Rows are points. Before rounding, the points of a table are all equally far from one centre. They may lie mostly on one side of it. Write the centre, to within rounding.

Points (6 x 2)
[[-18.2 -14.2]
 [ -9.1  15.0]
 [-23.4  -1.9]
 [ -5.8 -19.0]
 [ -6.2 -19.0]
 [-10.6 -18.4]]
Centre: [-6.3 -1.9]

Points (11 x 8)
[[ 12.1 -21.1 -20.0  26.0 -12.1  10.8 -10.6   5.9]
 [ 19.1 -15.2 -12.8  13.7 -18.4   5.0   9.2  -1.5]
 [  8.6  -4.8  -8.2  18.6 -29.6   3.1 -14.8   2.4]
 [ -5.3 -27.1  -2.8  -4.0  -5.9   6.9 -12.5  11.2]
 [ -5.5 -21.9 -21.7  21.4 -19.8   5.4 -13.0   9.2]
 [ 12.7 -20.3 -10.2  21.6  -9.3 -16.5  -3.5  -2.7]
 [ 13.1 -17.2   4.7  13.5 -19.3   8.6 -15.7  -8.9]
 [ -0.5 -19.0 -22.3  -1.2 -20.6  -4.9  -9.9   8.9]
 [  5.9 -22.2 -15.1  23.3 -20.0   2.7   8.2   8.4]
 [-12.7 -22.5  -9.8  17.4  -6.8  13.8 -13.1 -10.1]
 [ 21.6 -18.8 -16.8  15.9 -10.0   3.5  -5.0  13.2]]
Centre: [  1.6 -12.3  -7.6  11.2  -8.6   2.3  -5.7   1.9]

Points (20 x 14)
[[  3.8 -10.6 -26.2 -15.3   8.0   6.5 -33.0  -9.2  -7.3   3.3  12.5 -15.7
   12.3 -12.8]
 [-10.6  23.7   0.1  -3.1   5.2  10.3 -24.3   7.3 -11.9 -31.6  -3.5 -10.7
    6.0   9.7]
 [ 17.2  15.6 -15.8 -14.2  11.7  10.2  11.0 -22.9 -14.9   1.0  12.2  -3.4
    4.2  -1.1]
 [ 11.1  24.4  13.0   3.2  26.8  -6.3 -19.4 -12.4  -7.5 -15.1  15.9 -21.3
   13.3  -6.4]
 [ -8.6  12.6   3.1 -21.6  14.9 -11.5  -9.8   3.2   2.5 -31.1  12.0  16.1
    6.3 -11.3]
 [-11.4  28.0  -8.4   5.2 -19.8   3.8 -10.6   7.6 -12.9 -11.9  14.6 -17.8
   -7.9  -3.7]
 [  3.6   9.4  12.3 -17.8   5.6  17.7  -9.3 -15.7 -10.7 -22.8  22.1  -4.2
    8.5  13.0]
 [ -9.8  20.6  -9.3 -27.0  25.8  -2.0 -15.9   0.5 -26.6 -15.5   5.0  -2.0
   -3.5   8.1]
 [-11.7   9.2   4.9 -17.4  23.8  10.8  -7.7  -2.9  -4.4 -16.7  20.4  -9.5
  -11.5   8.8]
 [ -2.6   0.6  -3.3  -3.6   3.1   0.6 -15.5  -9.1   1.9  -6.8  -1.0 -13.9
   -3.9  27.4]
 [ -5.0  26.5  -9.6 -32.3   2.9  -8.6 -19.1  -7.0  -5.9 -27.0 -15.2  -4.0
   10.3  -6.8]
 [  2.9   9.1  -2.7 -22.4  13.5   1.5  -5.2   0.9 -14.0 -29.1  15.1   3.1
  -21.8   8.8]
 [-15.5  32.2   1.3  -7.6  14.0  -4.6  -1.5  -9.7  -9.9 -11.3  20.8  11.5
   -0.9  -2.7]
 [  5.6  11.9   1.2 -27.1  20.6   5.4 -33.8   6.7 -10.0  -6.6   4.3  -4.0
    3.5  17.0]
 [  8.2 -13.0  -5.4  -2.5  16.9 -17.0 -20.0 -20.3 -10.3  -5.6  19.5  -7.1
    2.9   9.2]
 [ -8.0  14.3   7.1 -11.5  17.9   6.3 -27.5 -11.9 -20.8  -7.0  15.0  -1.7
   -9.2  12.2]
 [ -7.4   6.3   3.0 -12.2  19.2  15.9 -22.3  -7.1 -10.7 -20.8   2.0 -15.8
  -15.1   3.0]
 [  4.0  13.2 -10.3  -2.3   0.0  -1.8 -20.7  -7.4  -5.5  -6.1  23.9  -6.9
  -29.0  12.7]
 [ 14.2  19.9  -6.3 -15.4  -6.5   1.2  -7.2 -19.9 -16.6 -24.3  16.1 -29.3
  -16.3 -10.1]
 [ -4.1  36.1 -16.1  -6.8  26.7 -16.6  -4.7   7.5 -10.2 -15.0   4.0  -9.2
   14.0   2.2]]
Centre: [  5.8  13.1  -9.3 -11.3   3.4  -4.0 -14.5  -2.4  -6.6 -12.0  11.7  -8.4
   4.8  -4.9]

Points (27 x 24)
[[-10.5  12.1  -1.8  -4.7  15.8  -1.9 -18.2  -3.9 -38.0   2.7 -28.7   5.5
   -9.6   3.1  16.7 -17.2  12.5  -9.6  -7.1  -2.8  -5.0  -3.5  -0.7 -22.1]
 [-11.1  10.5  10.8   4.3  14.2  -6.3 -13.9 -11.1 -42.0   3.3 -25.0   5.4
    7.4  10.3   9.5 -19.9  -9.3 -10.3   5.0  -0.4  -1.7  17.1  10.1 -11.8]
 [-14.9  19.9   4.6   6.9   4.8 -21.3 -12.2 -15.6 -34.6  -6.2 -25.2  -3.7
    2.5  18.6   6.5 -24.5   9.0 -12.1  -8.9  -2.5 -11.1  -0.6 -18.8  -3.0]
 [ -3.1   1.1   0.3   4.8   3.1 -19.8   5.2 -19.8 -23.2   3.3  -5.5   4.5
   -7.1   0.6   2.5  -1.9  -8.1  10.1 -23.9  -1.5  -8.3   7.1 -17.3 -12.3]
 [  3.3  22.0   3.4   6.3  19.0 -20.1  -6.8   1.8 -17.6   8.3 -18.0 -12.4
   12.2   4.2  12.6 -26.6  11.4  -1.4  -2.2  -0.4 -10.6   1.2 -15.9 -22.1]
 [-10.0  12.5   8.8  -0.2   9.9 -25.1  -1.2  -7.1 -31.8   6.3 -17.1   7.6
  -11.2  15.6  12.3 -27.9  11.9   4.5  -3.8   7.3  -2.4  -9.4 -10.5 -13.5]
 [-19.7  13.2   8.9   7.6  -3.0 -22.5  -7.3 -11.2 -36.6  -3.6  -6.0  -2.9
   -1.8   2.6   3.3 -16.0  17.0   6.4 -21.0   4.7 -16.3   8.2  -9.3  -9.0]
 [ -8.7  11.0  -2.7  -5.6  -5.2   7.1   2.0  -4.8 -20.0  -5.2 -10.5   0.4
    9.3   4.8  -3.7 -13.2   6.6  -7.0  -2.7   3.0 -12.1   3.4 -30.6 -16.4]
 [  7.6  13.4   5.0   6.1  -1.0 -21.9 -15.1 -23.0 -22.1  -2.0 -21.5  11.9
    8.4  16.9  -8.6 -19.4  12.0 -19.6  -4.7  -9.5   5.3   8.2   5.4 -10.7]
 [ -5.5  13.8   7.2   6.9   8.8 -23.3  -8.4  -6.0 -23.3  -6.8 -30.7   9.2
    7.8  16.9   6.8 -23.1  10.5   3.8  -5.6  -8.6  -5.5  15.4 -18.3 -14.2]
 [-12.0  16.9  -1.9   0.9  13.2 -23.2 -13.1  -3.8 -34.3  21.1 -11.9   9.0
    4.1  18.0  11.6  -9.0   5.0  -4.5  -7.5   3.5  -3.9  12.5  -2.6 -22.5]
 [ -5.3  11.6   9.6  13.0  33.6 -20.9  -1.6 -15.8 -15.6  14.7 -12.3   0.7
   -2.5  -8.7   0.8  -4.6  24.5   1.7 -13.2  -7.4  -1.2  14.7 -15.8 -10.4]
 [  0.6  23.9   6.1  12.2  -4.9 -20.5 -13.2  -5.2 -16.6   4.5 -17.8 -15.5
    0.3   5.5  -3.2 -19.3  11.8 -11.3  -9.1 -11.9   2.5   9.2 -13.1 -16.1]
 [ -6.1  14.0  21.9  -0.3  18.2 -14.7 -12.6  -4.6 -35.2  13.1 -17.6   2.1
   -9.0  -5.9   5.8 -26.7  10.5  -5.4 -17.6  -0.7 -25.2   4.4 -15.4 -18.0]
 [ -3.5   5.6   3.4  -1.0  10.2 -23.7 -18.8 -23.3 -29.9  -7.9 -22.2 -10.2
    8.5   5.7   8.2 -26.5   9.7 -22.2  -7.3   3.1 -22.7  18.9  -1.6  -2.3]
 [ -6.1   8.8   5.7  12.6   0.8  -5.6  -4.6 -22.0 -18.6  -7.0 -37.9  -5.1
   -1.3  21.4   5.7 -13.8  -3.8  -1.8 -11.9  -2.4 -31.4  15.0  -9.0  -5.6]
 [ -8.2  10.7   1.7  15.5   1.9 -22.5 -13.7  -6.1 -20.4   5.1 -40.6  -3.9
    4.5  21.8   1.1 -25.3  10.6 -13.0 -26.8   4.8 -14.9   0.7  -4.5 -20.9]
 [ -0.8  18.8  10.8 -12.1   9.8 -22.4 -12.4  -2.9 -23.0 -16.0 -24.8   0.3
   12.0   1.7  -7.8 -21.6   4.4 -11.8 -21.8  -9.1 -17.9  21.0  -2.2  -4.4]
 [ -8.9   6.1   0.6   4.3  12.7 -18.5 -19.6 -10.8 -19.2  21.5 -18.8  -3.0
   -1.5   1.0  10.0 -30.6   4.6 -22.7 -21.8   1.2  -7.4  16.8 -13.8 -18.1]
 [ -9.3  17.3   2.3   9.1  22.9 -10.1 -14.4  -7.3 -11.9  -3.0 -20.1   0.5
   -7.8   8.5  14.4 -14.7  10.9  -0.6 -11.8  -9.8   4.6   6.5 -16.4 -17.3]
 [ -4.1  18.8  14.3   8.9  24.6  -9.2 -11.5  -8.0 -44.1  -1.2 -32.0   1.2
   -9.1  -5.0   1.0  -7.9  -9.3  -9.9 -16.3 -10.9 -12.0   4.3  -9.2   3.8]
 [-11.7   7.1  -3.2  15.2  22.2 -19.6  -0.1 -21.3 -24.8   0.1 -34.0  -2.6
    1.3  -3.4  12.6 -24.4 -12.0 -15.9 -10.7   5.1 -16.2   8.3  -4.1 -13.4]
 [ -3.4  25.2  20.0   2.0  10.6 -16.0  -0.2 -12.9 -32.0   6.8 -36.5  -2.8
   -3.7  12.4  16.2 -17.9  10.8  -1.9 -12.3 -10.6 -16.8  15.1 -15.8  -6.5]
 [-13.0  19.4  -3.0   5.0  20.2 -12.6   1.9 -17.0  -6.2  -2.2 -30.5 -14.9
    5.9  11.7   3.9 -15.0   2.1 -15.3  -9.2   1.2 -10.4  20.6 -10.1 -20.0]
 [ -5.6  10.8 -14.9  18.8  17.0  -3.4 -17.0  -8.2 -25.5   4.6 -25.2  -2.3
   -3.1  13.6  10.8 -18.9  -2.2 -21.5 -26.6  13.7 -11.4   8.9   2.2 -16.1]
 [  4.5  19.6   6.3  15.1   2.8 -25.8  -6.5  -7.5 -28.9  13.2 -27.7  -8.9
  -12.5   8.1  10.8 -27.0  20.3  -1.1 -15.5   1.4   1.9  10.2  -5.6 -10.3]
 [  2.9  27.1  -6.7   5.9   4.4 -21.4 -18.7  -7.5 -19.4  -0.5 -27.9   2.6
   -4.6  -0.3  13.0 -24.9  10.1 -12.4  -1.4  12.2  -1.3  11.9  -7.0  -6.1]]
Centre: [ -1.3   0.9   9.0   4.5   9.8  -8.2   1.5  -1.1 -17.2   8.7 -21.0   1.7
   3.7   4.5   0.9  -7.3  10.1 -13.3 -11.3   4.6 -11.3   3.4   0.9   3.0]

Points (29 x 24)
[[  8.3  -2.9 -18.6  -5.1  12.6  19.0 -41.7  -4.7   3.6  -2.4  20.1  -1.6
    0.2  26.5  18.3 -32.2  12.6   9.5  -9.9  12.6 -24.0 -10.8  14.1  -0.4]
 [ 16.2   6.1 -22.2   0.6   8.2   1.9 -25.0  22.4  -2.4 -22.5  18.9  -5.0
    8.6   2.5   2.3 -29.2   9.0   3.5 -11.3   4.9  -4.8 -21.9  15.2   2.7]
 [ -5.2  -7.2 -14.4   0.7  20.1   6.4 -27.3  -8.7  -5.7 -13.1   2.0  -4.8
    8.9  24.7   1.2 -14.7  18.2   5.6 -14.3  30.7  -9.9 -26.7   7.5   1.6]
 [  0.7   0.0 -22.0  -0.4   5.8  25.9 -14.3   0.3 -15.6 -15.2   8.6   6.5
   -8.1  13.2   1.5 -19.4  22.7 -13.2   8.2   0.5  -4.7 -26.6  -2.9  12.9]
 [  8.9 -16.3 -15.8   0.9   1.3  27.3  -5.0 -13.3 -10.5   0.3   4.6 -15.7
   -1.5  16.9   0.1 -17.2  16.0   1.2 -13.6  -9.7  -6.5 -29.8  23.5 -14.9]
 [  7.4  -8.0 -18.0  -9.9  -3.5  23.9 -20.3  -4.7 -10.1 -15.5  -4.6 -12.0
    7.2   8.6  11.6  -9.1   4.0  -9.4 -18.9  -6.1  -3.6 -36.4   2.3   5.6]
 [ 35.7  -7.2 -16.5   4.4   6.3  12.7 -28.5   2.6   1.4  -7.8   3.0  -7.6
   -5.5   5.8  20.6  -4.4  21.7 -11.5 -11.3   8.3  -7.8   0.5  -3.4   7.6]
 [ -0.9  -5.3  -7.8 -13.5   2.2  15.1 -20.3  -6.2 -16.8  -5.9  14.8 -26.9
  -11.3   2.4   9.9  -7.8  13.8   7.6 -17.4   5.9 -13.4 -34.1  10.2   8.8]
 [ 20.7  -5.7  -2.5 -12.3   5.6   8.8 -30.6   0.3 -19.7   6.7   8.3   5.6
    6.0  -4.8  10.6 -14.8   8.7 -18.0 -22.3   5.8   0.8 -18.5  13.6   7.5]
 [ -5.7   0.1 -18.0 -16.7   1.5  11.1 -40.9   1.3 -13.3 -11.7 -13.1   0.7
    7.7  25.8  -7.6 -19.6  17.1  21.0  -9.9  -2.5  -7.2 -28.1   1.3   7.2]
 [  6.2  -4.5  -7.5 -21.2  -6.6  17.6 -27.6  -7.3  13.7  -4.3  -9.3  -4.5
    7.8  -5.1  -4.4  -6.7  13.0 -10.7 -13.1  -0.8 -21.2 -29.0  14.0  -8.5]
 [-14.2 -10.7 -12.5 -14.8   5.0  10.9 -28.1 -15.3   1.6  -4.0  -7.7  -5.9
    0.3  18.5  21.6  -6.5  21.3   7.3   7.5  17.7 -11.5 -25.6   2.3   8.8]
 [ -3.3  -6.2 -13.8   7.9  -1.7  16.0 -17.4  -4.5  -6.3   1.1  -0.5  33.2
    1.8   4.8   8.4 -16.6  22.8  19.4  -5.4   1.0  -5.7 -30.5  -6.2  -6.2]
 [ 21.8 -20.2 -32.4 -15.0   8.0   9.3 -15.4  -8.7  -7.6   0.4  11.8 -12.1
   -2.1   3.1   9.8  -2.7  18.5  10.6  -2.8   1.4 -13.8 -23.4   0.5   1.9]
 [ 10.8  -7.4 -22.3  -0.4  10.2  -0.2 -45.5  -0.7  -9.9 -19.5 -10.5  -4.4
   -6.2  17.7   9.2  -8.6  16.2  -5.2 -18.8   8.5 -14.8 -20.2  12.6   7.2]
 [ 14.9 -14.9 -12.1   1.2   8.7  23.4 -29.1  -4.3   8.2  -8.1  -8.6   0.1
    0.6   5.2  20.1   6.6  26.8   9.8  -7.9  23.5  -1.6 -29.3   7.3  -2.0]
 [  9.6  -7.8 -13.7  -3.5   5.3  -3.8 -28.0   7.9 -17.9 -11.8   7.5   6.4
   -3.2   8.2   8.4  -4.0  12.3  17.0  -5.9  19.3  -0.3 -40.5  13.2   2.3]
 [ 12.8 -24.7 -10.2  -0.3  -6.6  19.5 -27.2  -4.2  -3.4  -5.4 -28.6  10.9
   -4.6  10.2   6.4 -16.8  26.3   6.1  -5.4  -4.3 -17.7 -20.9   8.3  -4.6]
 [  0.5   3.6  -4.0 -25.7   3.2   6.8  -3.4   8.6  15.4  -5.6   9.1   1.4
   13.8  27.6   5.3 -26.0  -7.3  -3.6   3.6   0.7  -8.4 -14.3   0.5   3.0]
 [  6.2  -7.8 -10.6  -0.7   7.7   1.4 -33.0 -10.9 -18.1 -13.0  11.6  -1.3
   -6.9   0.5   7.1 -19.1  18.3  -5.9  -6.5  -2.4  -2.5 -23.6 -12.2   3.2]
 [ 20.0   7.5 -12.2 -14.3  18.6  27.8 -22.9   8.8   9.5   0.3   3.3 -23.0
    2.1  -1.5   4.8  -7.1  29.3  16.9 -17.1  12.9 -11.6 -28.4  -2.1  -2.1]
 [ -0.9   7.1  -1.6  -3.3   9.1  37.8 -25.7  -1.8  -8.6  -2.5   2.2   1.8
  -12.1  15.1   2.9  -1.4  25.6   9.3   6.1  20.9 -26.4 -22.8   8.7 -10.4]
 [  6.5  -2.1 -10.9 -13.1  12.7   5.3 -38.4   8.4  -2.8 -11.7  -4.7 -11.8
    8.2   8.6  18.4 -11.5  -4.1  -2.1  -8.5  17.0 -18.4 -29.9   5.1  12.6]
 [ 14.6 -13.1 -17.7  -3.4  -6.7  18.9 -26.5  -4.7  -4.1 -12.6 -12.0  -8.3
   -8.5   3.3   3.8 -17.4  17.5  -3.0 -21.6  25.6  -7.2 -23.1  -5.2   6.5]
 [ 11.9  -1.9 -15.0 -12.2   4.1  11.1 -34.9  -8.4  11.6  -1.4   9.2  -2.0
   -3.3  22.3 -10.9 -18.6   9.6 -18.7  -2.8  15.6   5.1 -11.3  24.9  -9.9]
 [  8.0  -1.4 -12.8   9.1  10.7   3.1 -24.0  -3.4 -12.9  -3.6  15.3 -16.6
   16.3   1.4  21.5 -19.0  14.4  13.1  -9.8   0.2  -5.0  -5.2  -6.4 -12.7]
 [ 17.3  14.0  -6.3 -15.6  17.5  18.3 -22.7   2.9  -4.1 -10.8  -0.2 -19.5
    1.7  22.1  22.1   2.0   8.8  -7.5  -6.1   9.8 -13.0 -15.7  -8.6  -5.6]
 [  2.1   2.5 -15.7  -2.1  -1.3  26.7 -25.7   3.9 -13.7 -16.0  16.5  -9.9
    8.7   5.1   2.4 -13.5  18.0   9.5  -1.5  26.6  -9.9 -15.6   6.6 -12.0]
 [ 25.8  11.2  -2.4 -13.9  12.6  13.3 -19.5   0.7  -9.9  -8.9   7.6   1.1
  -10.6  24.5  -2.8 -19.4  19.0  -3.7  -4.4  16.8  -0.2 -36.9  -4.2  10.1]]
Centre: [  6.7   4.4  -8.1  -3.7   7.8  12.9 -16.7   1.9   2.5   2.4  -2.7   0.8
  -5.3  10.9   4.4 -12.7  11.0  10.0  -8.5   1.1  -5.0 -10.3  11.5   3.3]

Points (28 x 24)
[[ 17.8  -7.5  -1.5   3.6  -5.9  -5.1  26.9 -12.4  -4.4  23.8  12.5  -7.8
   -6.1  -1.5  -1.2   4.2   1.5  11.4 -14.6  14.1   2.4 -32.9   1.6  14.5]
 [  6.7   2.3   1.1  -0.7  -3.8 -10.8  23.4 -13.3  -7.1  16.5  24.4 -10.1
  -15.2  20.2   9.2   2.3   5.8   7.6 -10.7  -0.5   6.8 -11.6  18.9  39.2]
 [ 23.2   1.3 -10.8  -4.1   0.8 -10.4  20.9 -17.0   3.3  22.7   5.2 -12.0
    4.2  14.3   8.1  -5.9   1.2  19.0 -10.6  17.1  -1.2  -8.0  18.2  29.5]
 [  7.3  -2.8   4.6  -5.2  13.6  -5.9   8.6 -14.0 -20.1  23.2   3.0  -1.8
  -25.1   9.4 -10.0  13.6   1.3  -1.9  -6.2  10.5   3.2  -0.9  24.4  19.3]
 [ -1.1  -3.5 -17.5  14.0   6.0 -13.2   3.7 -12.3  -1.5  21.6   7.0 -11.0
   -5.2   9.3  13.7  16.4   7.0  13.1 -21.0  -7.7 -15.1 -22.6  10.4  33.3]
 [ -4.6 -22.0  -5.6  13.3   5.7 -19.9  12.6 -25.2   6.2  25.4  19.6  -5.6
   -6.9   6.8   5.2  15.7   5.3  11.2  -1.1   6.4  -0.2 -15.0  17.2  34.4]
 [  3.3  -1.6  -9.1  10.1  -1.4 -22.9   3.8 -26.0   5.9  29.0   6.3  -8.7
   -1.4   4.9   2.4  16.9  18.2  10.6   3.5  -2.9 -23.7  -2.1  28.7  23.8]
 [ 22.5   7.7   4.1  18.1  11.0 -12.3  24.0  -0.9  11.6  21.8   8.0  -7.6
    2.2  19.9  -0.7  -0.3  -0.6  23.7   7.7   4.2  -6.4   9.3  20.5  33.2]
 [  3.9   4.4 -11.6  -0.3   2.3  -5.9  20.1 -17.3   0.9  36.0  20.3 -22.5
  -16.9  15.4  -2.3  12.7  -1.8   4.4  -2.7  -0.2  -2.3 -15.4  19.8  25.9]
 [  0.4  -2.1  -0.6   8.4  -6.8 -13.1  16.1 -27.3 -12.7  17.2   9.0 -13.4
   -4.7  15.0  17.8   9.1   3.2  12.8  -2.8 -12.5  -8.1 -14.1   4.9  24.4]
 [  9.9  -2.7   3.9  17.1  10.6  -9.8  18.2 -22.7 -12.2  26.6   1.9  -3.9
    1.4  10.4   1.7  15.7   1.5   0.0 -12.1   2.4  -5.1  -1.7   1.3  28.8]
 [ -0.8  -7.5   7.4  12.4   7.6 -13.8  23.8 -16.1   6.2  32.8  18.2 -19.4
   10.8  23.3   3.1  14.2   1.0   1.5  -1.1  12.2  -7.3   1.1  19.1  16.2]
 [ 19.8  -0.3 -13.7  18.5  -1.8 -28.1  19.5  -4.1   5.2  16.2  14.4 -12.0
   -5.3  15.6  -1.2  14.9   0.3  33.5 -15.3  -8.8   1.2  -4.8  14.8  26.8]
 [ 17.8   4.7 -15.1  14.8   7.0 -10.8   6.8 -18.2 -10.0  32.0  18.2 -15.6
    5.8  15.1  -7.7  15.7   1.4  -5.4   2.6   8.3  -7.0 -22.5   6.2  27.4]
 [ 12.2   6.5  -2.2   6.5  -8.9 -10.4  19.8 -10.3   0.6  27.7  19.2  -1.8
    1.0  11.0  -7.7  13.8   1.0  17.5  -9.4  -2.2 -10.8  -3.4  -4.3  27.0]
 [  9.8   5.9 -13.3  10.3   2.2  -1.3  12.3 -27.3   4.7  32.4   2.2 -10.4
   -3.6   9.0   2.4   2.5  10.6   1.1  -5.1   4.9  -8.2 -10.3  14.1  38.1]
 [  9.1 -11.7  -3.5   6.0   9.0 -27.5  21.1 -20.6   3.1  42.4  -0.6 -10.7
    3.8   7.4   6.7  14.0   4.7  -2.5   0.2  -1.8   4.9 -24.7  21.1  30.9]
 [ 11.9   1.8  -7.8  12.8  -0.5 -14.2  27.8 -30.4  12.1  25.9   6.8 -10.3
    0.1  12.8  -2.3   6.4 -10.7   5.6  -7.1 -15.9  -4.3 -16.8  15.5  30.0]
 [  1.6 -12.0 -15.5  -1.3   4.8 -10.8  13.1 -31.8   8.3  29.8  16.2  -6.5
  -10.2  17.8 -11.2  13.0   2.7   1.7  -3.6   3.9  13.2   7.2   0.6  18.8]
 [  2.4   7.5  -3.5   9.2  -7.1  -9.0  10.8 -21.2   9.8  29.4  13.1 -15.7
   -1.7   5.0  12.7   6.5  -3.1  11.7 -11.7   3.1 -16.7 -19.5  16.6  21.4]
 [ 11.0  -8.0  -2.1   2.1  -6.3 -12.8  22.0 -19.1   2.2  32.9   2.5 -10.5
   10.8   1.7  -1.3  10.6   5.0  15.5  -8.1   9.1  -5.6 -21.3   6.0  22.6]
 [ 12.2   3.6   2.7  -1.2   4.2 -15.1  17.3 -20.2  -0.8  19.1  -1.3 -11.3
    7.4   5.6   4.1  -6.2  -2.6  15.4 -11.6  -6.0  15.5 -19.5  22.0  30.0]
 [ 13.4   2.0 -15.0   1.4  16.3 -20.6  18.0 -14.1   2.1  15.7   4.9 -15.3
   10.7  11.5   9.4  -3.7  -8.8   3.6 -12.1   7.6 -17.9  -7.3  14.2  39.7]
 [ 12.2   5.0  -0.5   7.9  -2.9  -9.6  14.8  -9.0  -9.0  25.3  13.0 -22.2
   -5.2  10.6   2.0  -0.8   6.4  22.7  -3.4  11.3   5.7  -9.6  28.3  22.6]
 [  2.3   1.2   3.0  -9.2   7.4 -11.7   8.5 -25.2   3.9  24.4  16.4 -14.6
    0.3  14.1  -0.9   5.2   6.3   1.5 -14.9  -5.3   0.0 -26.8  23.6  30.6]
 [  7.2   1.8   0.3  12.7   7.0 -16.6  17.8 -25.9   7.5  30.2  11.1  -3.9
  -14.3  14.5  -2.4   6.0  -3.3   8.3  -4.9   2.4 -18.5 -17.9  13.0  37.3]
 [  4.0   4.0  -2.4   3.4  -3.9 -11.5  16.2 -25.2   4.7  35.6   6.3 -11.9
    1.2  12.3   7.9   8.9   8.5   4.7   5.6  11.7  -9.0 -33.3  24.4  20.3]
 [  4.8  19.2   0.0  -0.4   1.5 -11.3  12.0 -10.2  -3.2  30.2  18.3 -15.5
   -0.5   3.1  10.9   4.6  -4.5   6.8   4.9   1.7  -4.2  -0.9  19.4  27.8]]
Centre: [ 10.4  -5.1  -8.6   6.7   4.9 -21.0   9.3   5.1  14.2   3.9   1.5  -3.1
  -8.7  15.7   0.2   2.6   8.8  -8.0   5.2  -2.1  -0.3 -12.3  10.7   6.4]
